Each row is a point. Each copy is the shape, with its points in the same order, turned, moved and blurred by noise. Some copies are also mirrored. Which?
(in the rows, 128 means zero)

Shape (7 x 3):
[[112 167 156]
 [127  94  91]
 [150 106 145]
 [142 161 135]
 [138  87 130]
 [105 136  90]
 [123 172 159]]
Copy 1, 7 rows:
[[158  91 105]
 [ 69 136 119]
 [119 128 156]
 [155 129 112]
 [ 82 125 155]
 [ 96 123  87]
 [170 100 111]]
Copy 1 is: mirrored
Copy 2:
[[104 178 138]
 [125  88  99]
 [144 119 147]
 [137 168 121]
 [135  94 140]
 [103 129  87]
 [116 186 141]]
Copy 2 is: only turned
Copy 3:
[[158 155 174]
 [139 109  89]
 [ 97 137 128]
 [150 168 139]
 [107 111 114]
 [172 120 107]
 [150 170 172]]
Copy 3 is: mirrored

Shape, 12 rows:
[[ 98 137 146 114 134 110]
 [ 71 106  75 110 120 147]
 [ 96 116 106 107  98 117]
 [117 130 166 145 113 119]
 [149 104  84 122 103 124]
 [131 109  90 144 165 123]
 [215 141 134 116 135 116]
 [ 91 118 115 166 134 129]
 [ 99  65 134 144 175 105]
 [112 144 176 158 128 170]
 [136 129 130 131 166 147]
 [134 129 139 110 155 174]]
Copy 1, 12 rows:
[[ 93 128 140  99 131 111]
 [ 85 112  55  99 144 151]
 [ 99 123  94  90 112 122]
 [110 129 157 137 110 124]
 [156 122  74 109 111 125]
 [139 117  87 126 172 109]
 [204 153 151 101 132 107]
 [ 98 127 105 151 141 127]
 [111  62 125 141 171 102]
 [101 150 163 148 134 168]
 [134 134 126 119 173 138]
 [131 134 139  96 162 171]]
Copy 1 is: only turned
Copy 2:
[[ 95 151 145 118 149 106]
 [ 55 128 142 134 146 178]
 [ 76 140 162 125 123 154]
 [116 137 127 122 108  94]
 [120 117 154 166 111 172]
 [111 114 134 180 168 139]
 [196 144 161 154 137 128]
 [ 75 130 108 157 139 114]
 [ 89  78 122 140 165  95]
 [131 163  80 107 136 111]
 [130 140 119 138 166 135]
 [143 147 109 117 173 146]]
Copy 2 is: mirrored
Copy 3 (12 x 6):
[[105 168 147 113 129 132]
 [ 51 129  86 111 114 154]
 [ 81 144 114  98  92 124]
 [130 145 161 134 107 127]
 [129 124  75 104  90 125]
 [129 153  76 126 134 162]
 [202 136 107 100 138  94]
 [ 98 150 116 158 116 157]
 [126 170 124 113 117 213]
 [123 114 173 162 143 133]
 [137 136 115 126 163 150]
 [126 109 128 109 163 142]]
Copy 3 is: mirrored

Shape:
[[141 119 118 160 157 114  24 112 148]
 [149 153 204 151 153 196 153 139 155]
 [109 160 113 149 155 133 147 142 134]
 [121 123 100 161 110 116 133 128 143]
 [144 137 106 135 107 106  95 140 156]
 [147 114 103 163 129 124 121 146  81]
 [144 130 148 162 102 153 154 135 155]
 [142 112 116 157 129 186 145 144 152]
 [149 124 120 104 140 152 105 135 130]
 [155 125 115  92 152 101 152 125 157]
 [116 114  93  97 135 103  85  30 118]
 [119 107 138  95 139 116 147 110 113]
 [118 102 114 132 149 108 124 111 159]
 [137 132  93 161 141 103 134  69 140]
 [131 116 111 152  68 103 128 146 115]]
Copy 1:
[[112 167 122 165 169 121  33 117 160]
 [162 145 193 145 183 180 162 148 144]
 [108 166 114 153 166 128 157 162 122]
 [120 148  96 171 121 115 128 147 140]
 [134 163 107 144 119 109  79 153 150]
 [123 137 109 170 129 116  98 149  74]
 [156 129 142 171 127 135 149 158 142]
 [148 117 114 176 153 177 135 162 140]
 [132 131 113 115 157 156  97 136 121]
 [144 128  83 108 159 114 145 142 152]
 [ 87 149  79 115 117 109  92  44 142]
 [105 106 122 114 137 114 135 127 121]
 [103 121  96 154 152 107 117 131 157]
 [129 156  88 168 137  97 128  97 136]
 [136 128 122 163  77 108  97 171 107]]
Copy 1 is: only turned
Copy 2, 15 rows:
[[140 126 119 143 148 109  25 125 165]
 [180 137 190 152 129 197 148 163 195]
 [134 158 106 143 123 150 149 150 155]
 [104 122 117 159 146 127 138 125 144]
 [113 137 135 131 170 101 111 130 146]
 [142 110 116 160 130 129 118 150  91]
 [129 118 167 167 153 153 159 140 163]
 [132 110 136 153 167 191 142 148 151]
 [149 126 138 102 152 154 110 131 133]
 [157 118 113  92 152 113 160 114 161]
 [129 127 108 109 111 122  84  28 132]
 [139 107 133  98 101 137 148 109 136]
 [125 104 104 123 132 126 123 112 172]
 [142 126  94 167 134 119 131  73 153]
 [ 89 112 150 156 144 102 143 137 108]]
Copy 2 is: mirrored
Copy 3:
[[153 121 128 147 190  83  23 124 142]
 [142 142 189 134 177 175 160 144 168]
 [108 164 102 144 167 119 137 129 131]
 [122 129  98 161 127  96 119 119 145]
 [148 147 109 138 125  83  89 135 151]
 [156 118  93 165 143 120 116 132  86]
 [137 127 142 159 122 131 148 131 166]
 [143 113 105 148 149 161 139 131 170]
 [158 133 114  98 150 130 101 126 135]
 [155 147 105  91 151  78 150 104 145]
 [117 118 116  97 141  84  57  32 111]
 [125 115 125  90 142 102 140 104 107]
 [123 114 108 123 163  79 117 103 152]
 [131 140 108 161 152  86 112  58 139]
 [134 117 106 162  84  91 116 142 117]]
Copy 3 is: only turned

Shape:
[[ 96 102  97 138 126 155 107 144 126 155 136 129]
 [ 89 167  62 158 126 111 124  59 150 162  88 122]
 [172 135 103 156 106 141 120  94 145 155 122 117]
 [119 146 153 156 147 134 123 142 150 164 151 139]
 [131 144 135 124  99 153 154 147  99  96 112 160]
 [129 105 129 129 104 144 123 127 122 121 181 113]
 [135 119 103  81 190 137 106 158  98 106 119 163]
 [ 89 132  73 162 168 167 124 136 147 135 122 155]
 [150 136 137 132 115 144 173 152  97 137 117 133]
 [ 80 127 115  64 144 152 101 111 126 125  76 118]
 [144 113  85 140 127 111 152 156 123 131 116 106]
 [152 115 108 123 127 165 159  98 132  65  82 164]
 [122 114 131 102 124  96 132 108 148 134  80 148]
 [132 154  97 113 132 140 120 135 146 117  91 107]
 [152 189 139 137 124 141 125 117  98  91 132  79]
 [ 96 142 131 114 108 115 164 158 150 180 161  84]
 [114 175 156  70 135 148 163 134 116 127 116 126]
 [165 185  94  86 122  72 121 170 140 132 149 112]]
Copy 1:
[[ 77  99  95 120 121 151 128 159 103 134 140 114]
 [ 81 118  85 166 124  86  94  84 145 147  87  89]
 [165 112  98 157 113 145 103 112 139 138 112 138]
 [112 124 136 143 144 136 137 167 140 179 146 139]
 [121 149 132 103  97 128 166 152 117 105  85 157]
 [132 114 119 123  97 155 160 139 123 115 174 124]
 [108 144  91  51 170 116 125 167  89 123 131 149]
 [ 59 134  85 143 166 146 112 149 135 123 113 124]
 [150 134 109 125 117 130 175 171 102 135  87 139]
 [ 84 119 124  51 131 130 118 105  91 140  89  88]
 [145 114  88 141 122 113 136 178 122 118 103 101]
 [136 129 113  97 143 132 150 117 127  70  69 159]
 [126  82 133  87 132  89 135 122 135 147  78 122]
 [134 144 111 100 132 134 109 133 124 123  85  93]
 [170 193 153 137 108 124 124 118  96 117 129 112]
 [126 119 114 132  96 132 173 177 144 178 143  62]
 [125 172 130  70 121 122 175 135 115 163  94 110]
 [172 165  89  88 103  78 105 179 154 155 140 104]]
Copy 1 is: only turned
Copy 2, 18 rows:
[[114 101  83 128 139 172 115 161 128 146 120 122]
 [100 187  67 103 125 128  98  94 116 168  70 128]
 [181 138  88 124 115 164 109  95 129 158 115 120]
 [139 133 129 164 168 146 123 137 147 153 133 117]
 [150 138 137 112 126 176 146 143 115  76 133 148]
 [141  99 102 124 120 162 130 127 119 132 181 104]
 [150  87 110  82 200 142  98 168 103  90 126 152]
 [104 127  59 132 184 167 117 135 146 116  94 131]
 [172 130 131 121 140 170 172 142 104 117 118 134]
 [ 96 120 137  45 151 165  88 151 114 123  93 114]
 [164 105  80 104 130 128 161 142 118 131 103 120]
 [150 115 114  86 137 175 125  81 121  55  94 147]
 [132 109 149  90 124 120 114 116 126 138  87 153]
 [154 143 103  73 141 147 120 139 142 120  98 108]
 [182 178 123 101 139 141 127 130  98  98 148  69]
 [122 133 125 111 138 139 185 154 145 193 147 100]
 [135 157 169  70 171 162 150 144 115 121 135 127]
 [194 151 106  71 147  85 142 166 144 149 158 141]]
Copy 2 is: only turned
Copy 3:
[[119 100 107 123 140 132 119 111 139 150 127 149]
 [135 166 103 138 157  81 157  36 127 176  85 157]
 [189 146 117 146 119 108 137  86 131 143 134 123]
 [126 153 155 159 156 112 116 136 144 146 146 139]
 [143 157 132 105 119 150 151 152 130  95  99 151]
 [124 125 118 115 104 122 134 121 139 108 170 126]
 [105 134  82 126 144 157 104 148 159 107  77  80]
 [121 119  96 145 202 140 128  94 145 127 110 157]
 [156 139 140 114 124 138 169 164 116 126 118 121]
 [ 95 137 128  89 127 157 117  76 170 155  65 112]
 [153 105 108 101 139  87 148 134 123 132 103 109]
 [164 142 127 133 121 155 169  93 155  60  69 130]
 [132 140 145 138 102 102 145 105 169 133  62 122]
 [157 154 116  89 144 117 120 100 157 133  90 121]
 [160 199 130  79 132 119 124 108 100 104 137 102]
 [114 134 150  87 141  83 158 144 155 175 165 132]
 [111 194 153  89 126 151 160 149 162 137 104 101]
 [153 181  80  80 121  59 117 166 165 151 118  93]]
Copy 3 is: mirrored
Copy 4, 18 rows:
[[ 81 102  89 137 130 149 110 126 114 132 129 129]
 [ 89 184 122 138 168 154 100  64 180 117 102  96]
 [155 129 119 148 129 160 122  96 148 147 127 101]
 [ 91 143 145 175 133 144 139 141 112 162 138 138]
 [121 109 166 115  95 158 104 159 141  97 145 128]
 [125  99 125 142 101 124 123 105 103 129 169 131]
 [118 116 125  99 174 129  96 186  96 104 116 165]
 [ 71 124 103 162 179 171 118 139 137  97 125 140]
 [123 104 166 119 124 161 128 169 131 132 148  93]
 [ 73 140 124  72 128 151 108 116  97 107  70 136]
 [120 106 111 129 147 122 131 148 149 113 133  81]
 [143  84 169 111 138 167 113 126 163  60 109 151]
 [110 134 151  93 129 112 123 122 168 133  91 135]
 [124 150 117 116 130 150 126 134 128  98  97 104]
 [151 151 172 139 111 137 112 119  84  88 137  84]
 [ 70 152 116 117 111 130 180 127 115 154 165  88]
 [105 159 182  76 114 161 143 152 100 118 138 138]
 [162 190  99 105 114 104 141 179 122 122 151 104]]
Copy 4 is: mirrored

Shape (17 x 12):
[[110 116 130 126 114 119  95  80 127 149 120 108]
 [138 135 151 149 131 241  99 129 126 124 116 128]
 [ 86 215  82  92  97 123 145 128 108 128 140 140]
 [119 127 146 135 126 112 127  92 121 156 132 130]
 [107 118  13 132  89 192 135 124 123 147 132 127]
 [117 120 108 144 113 114 137 141 101 144 121 113]
 [131 130 125 134 143 102 113 148 159 147 134 206]
 [167 140 143 136 100 121 126 123 174 149 145  94]
 [103 127 114 156 179 115 125 114 115 121 130 157]
 [109 142 113  95 120 103 171 142 168 134 114 132]
 [116 133 141 143 102 141 151  85 139 108 125 168]
 [102 135  15 125 100 121 123 128 117 117 112  94]
 [151 133 129 133 111  96 116 123 108 116 116 103]
 [ 98 119 150 104 141 107 113 146 121 115 160 151]
 [124 120  75 126 113  99 144 138 112 141 132  97]
 [ 85 146 150 160  95  97 131 107 142 127 129 114]
 [ 96 132 139  99 142 106 105  77 134 141 217 119]]
Copy 1, 17 rows:
[[111 112 145  78 120 106 114 103 112 132 106  74]
 [135 174 125  94 126 216  89 129 147 115 158  75]
 [ 68 180  98 134  98  74 119 122 113 145 158 141]
 [128 117 147  98 129 113 129 115  99 152 121 104]
 [ 81 152  60 151  82 140 147  89 178 142 116  70]
 [144 125 123 148  95 111 123 119 105 127 115  95]
 [132 120 133 151 156 121  67 136 138 193 112 126]
 [166 128 162 100 120  92 130 131 173 133 147  96]
 [107 118 144 166 161 131  94 103  92 144 115 101]
 [108 142 117 144 147  70 137 175 142 148 121 103]
 [ 94 115 149 116 132 144 134 141 133 138 113 145]
 [ 90 155  77 161  82  78 134  82 148  95  92  80]
 [160 134 135 115 112  96 113 115 114 105 111 112]
 [120  95 121 137 138 102  70 150 102 137 145 107]
 [133 126 102 152 107  76 141 109 125 124 118  87]
 [106 128 183 120  98  97 122 139 105 129 118 103]
 [ 92  62 144  97 141  79  91  96 103 143 188  92]]
Copy 1 is: only turned
Copy 2 (17 x 12):
[[105 106 126 167  99 103 101 107 143  99 155 122]
 [156 133 132 167  90 209  76 113 122 155 131 168]
 [105 183  64 120 144 117 159 103 125 121  86 121]
 [122 115 152 143 120 110 133 109 154 118 156 128]
 [ 51 117  63 112 118 212 108 111 126  84 114 143]
 [109 122 125 140 134 147 136 152 153  90 139 119]
 [120 118 147  91 179 110 106 124 151 130 134 185]
 [154 116 103 133 137 138 104 118 178 123 191 107]
 [109 106 155 161 171 134 147 128 122 127 125 170]
 [121 103  99 107 161 121 135 124 187 138 106 101]
 [146  90 117 123 106 128 146  96 153 128 126 172]
 [ 59 111  41 148 155 156 133 148 122  72 110 121]
 [145 107 115 147 131 124 123 146 128  84 156 106]
 [119 120 144 117 134 109 129 151 117 163 134 137]
 [ 89 109  97 125 148 148 145 149 143  84 144 100]
 [126 123 106 160 100  94 152 145 181 117 146 142]
 [ 83 119 125 139 118  88 151  86 115 168 191 113]]
Copy 2 is: mirrored
Copy 3:
[[119 138 137 108  98 131 132  88 133 149 156  89]
 [157 126 107 118 136 233 132 120 128 133  87  84]
 [104 185  69 128 112 118 176 144 118 103 152 169]
 [124 138 148 134 108 133 144 101 111 167 146 118]
 [ 96 138  24 115 151 142 153  89 190 154 105 118]
 [ 91 127 114 152 124 116 124 116 120 146 119 116]
 [158 136 149 112 145 130 103 148 138 181 139 179]
 [153 130 146 142 105 113 151 161 159 154 128  79]
 [128 143 137 145 174 147 116 100 107 161 159 147]
 [117 154 152 121 143  94 161 140 156 126 115 150]
 [131 135 149 146 109 177 159 101 157 146 143 155]
 [ 87 148  51 143 150  92 121  94 178 110 143 112]
 [127 114 134 156 104 109 115 122 126 115 145 103]
 [105 114 156 102 147 146 126 152 106 140 165 139]
 [ 93 124  98 149 137  83 138 118 139 139 135 111]
 [ 92 173 158 153  93 140 136 131 140 148 155 118]
 [113 134 140  88 132 135 178 137 106 178 219 101]]
Copy 3 is: only turned

Shape:
[[101 155 119 144 136 106 151 108  98  98 104 118]
 [142 156 128 114 104  73 145 112 101  82 156 111]
 [126  91 140 107  84 155 132 128 160  95 168  96]
 [174 104  82 151 133  82 137 147 167 148  88 101]
 [161 138 130 150 105 136 114 105 123  86 136  97]
 [ 90 118 150 133 124 140  66 143 121  98 155 196]
 [105  75 140 117 115 172  52 127 145 125 142 159]
 [145  89  86 173 106 101 147 159 156 152  89 123]
 [106 131 128 134 167  98  96 168 117 102 112 145]
 [151 136 151 135  88  92 154 118 121 104  86 100]
 [152 160 140 122 162  74 142 129  85 127 119 154]
 [125 128 139  97  91 165 106 104 181 110 142 125]
 [155 153 115 160 151  98 141 163 138 125 111 164]
 [149 113 128 125 110 159 144 117 119 116 132 112]
 [ 92 148 157 164 152 102  92 139 110 153 139 144]
 [ 91 103 137 145 137 121  81  90 132 124 150 167]
 [147  87 153 131 112 135 146 115 168  77 136 104]]
Copy 1, 17 rows:
[[114 139 123 149 110 109 165  99 102 107  98 104]
 [169 127 128 115  93  79 155 114 101  82 125  89]
 [156  82 144 114 107 171 113 153 150  73 145 102]
 [157  88  83 170 147  92 140 116 185 158 107 119]
 [179 124 130 158 107 137 127 108 124  82 105 108]
 [ 95 145 144 125 123 126  87 152  99  69 143 188]
 [110 106 133 122 131 173  56 131 128  96 142 173]
 [130  73  85 184 114 105 145 131 173 159 120 144]
 [101 143 110 144 163  89 113 147 106 105 105 132]
 [159 104 145 137  85 102 159 118 137 124  73  99]
 [154 146 132 121 141  68 156 109  87 145 108 127]
 [143 127 139 100 104 171 102 127 166  85 130 131]
 [149 152 113 155 149  81 159 150 140 132 111 156]
 [170 111 133 138 112 159 137 120 117 121 122 114]
 [ 97 163 154 162 129  86 100 128 109 137 145 132]
 [ 95 128 154 130 137 121  96  90 125  89 156 155]
 [164  87 160 138 132 151 140 135 163  74 109 110]]
Copy 1 is: only turned
Copy 2 (17 x 12):
[[106 155 127 157 122  83 150 101 116 105 117  83]
 [162 153 135 115  95  67 153  82 131  86 151  97]
 [139 104 155  87  92 153 142 103 177 102 161 109]
 [179  96  92 136 132 102 129 106 145 155  59  78]
 [164 144 146 141  99 138 122  84 136  96 130  93]
 [122 135 145 138 115 121  97 157 133  89 153 185]
 [110  99 152 111 121 166  65 134 147 118 142 167]
 [144  80 109 147  96 107 148 119 146 172  73  98]
 [138 128 119 139 142  89 103 168 118  84 115 122]
 [152 144 167 118  82  89 153  89 130 122  82  73]
 [165 154 143 146 169  56 157 107  84 110 121 122]
 [130 146 145  84 110 156 127 101 190 110 134 136]
 [176 141 111 172 148  93 155 138 130 122  87 130]
 [139 128 141 119 108 155 156  91 130 122 129 108]
 [136 151 146 171 158  80 102 143 137 126 142 126]
 [101 123 145 141 134 100  85  95 148 104 141 164]
 [144  91 166 114 101 145 146  94 175  88 113  95]]
Copy 2 is: only turned
